Each wall is flat, endless, passes through zero and stands at right angles to its row. A trip goes straight from one point to another. Which walls does it cross, in order?

Walls:
(1): [23,19]
(2): [5,-17]
(3): [64,13]
(4): [-62,21]
(5): [32,49]
(6): [-54,-11]
(7): [66,4]
(8): [34,6]
Trips:
[25,-10] to [36,-28] => 5
[-9,-31] to [-38,6] => 4, 2

Walls:
(1): [8,43,-20,-6,-33,1]
(2): [12,28,-59,33,-2,-15]
(3): [26,44,-30,32,-55,54]
(4): [5,8,-4,36,-20,-33]
(5): [-52,7,-47,16,36,-16]
Trips:
[54,27,27,-22,-33,-38] to [-2,61,2,-3,3,-37] => 2, 5
[27,-14,15,-27,32,-17] to [-18,-55,-60,-4,-32,28] => 5, 2, 3
[7,1,-8,27,9,67] to [42,18,78,21,54,26] => 2, 3

Walls:
(1): [25,21,-5,-7,-1,-4,14,-1,-14,76,35]
(2): [17,-22,24,42,-8,-77,5,52,-13,-10,-29]
(3): [8,-20,58,-46,18,31,20,-18,32,-17,-1]
(4): [-5,3,-29,36,43,-5,75,4,-19,0,-51]
(5): [-43,10,41,-15,-87,52,39,38,71,-48,6]
(6): [13,-11,3,0,43,79,-45,29,3,-39,54]
(7): [-3,29,81,-20,13,35,8,6,-5,-28,-25]
Trips:
[-54,18,-7,-56,-6,-13,-2,33,-42,-43,22] to [-2,18,-32,-55,-50,-4,39,-17,10,-40,-5] => 3, 6, 7
[54,75,32,43,34,-1,47,56,-14,13,-28] to [39,19,-36,-27,-37,-50,50,-10,12,16,-11] => 7
[52,-1,-87,1,-57,31,16,65,-31,24,5] to [-38,0,-2,4,-31,-38,0,-28,-2,76,-34] => 6, 5
[3,58,59,5,-26,-31,16,20,2,47,14] to [-23,3,-57,5,21,-34,-26,48,-32,2,-22] => 5, 4, 7, 1
[-42,-39,-56,54,40,-28,-19,-51,31,-29,41] to [-37,-5,3,30,-72,41,-54,-24,15,-3,28] => 4, 5
[-46,29,-11,-19,-20,34,46,-14,13,-19,-31] to [-44,1,-39,-7,-41,-12,-23,20,-68,-16,65] => 3, 7, 4, 6, 1, 5
[-16,-5,37,43,-20,21,51,-5,-11,4,-16] to [-39,-31,24,-21,-15,15,38,27,-9,27,17] => 1, 2

Walls:
(1): [11,-30,-30,-4,-13,-36,18,39,-16,-34,-46,42,66,-13]
(2): [-72,-20,-39,-32,26,38,64,0,-11,16,37,-16,-33,35]
(3): [-39,-50,30,2,-33,34,-21,-83,37,55,-12,-12,-27,43]
(4): [24,-26,0,-53,42,13,-3,41,70,24,54,-7,5,-52]
(5): [68,51,3,30,32,-29,48,40,-66,-26,39,0,-13,-65]
(6): [55,7,79,44,-49,-43,4,27,-48,19,-43,-15,30,28]
(7): [36,5,-12,59,-13,22,-12,30,57,23,23,-27,73,4]
(8): [83,30,111,-28,16,22,51,-54,-27,-57,-24,-58,17,-43]
(9): [24,17,20,17,-27,52,-10,-121,20,19,-54,5,-9,49]
Trips:
[23,-62,-36,-61,16,24,-17,35,-2,2,12,-29,-44,-46] to [-49,1,-13,-17,23,33,37,28,5,-7,-61,-23,0,-24] => 1, 5, 8
[18,0,2,49,19,-22,-23,12,0,11,37,-10,14,18] to [55,-42,35,-33,-25,-22,-1,-2,-9,27,-25,-34,-2,-48] => 8, 1, 3, 7
[-17,14,-22,34,-28,65,9,-30,-51,27,19,1,53,15] to [50,29,12,41,-41,-3,-33,35,49,-18,41,-3,12,26] => 2, 5, 3, 4, 9
[6,-61,13,-28,25,-26,-13,-10,-10,40,-89,49,-11,-1] to [-46,17,-7,-34,13,-19,-8,-67,-91,-36,-38,15,-58,-11] => 8, 2, 6, 1, 5
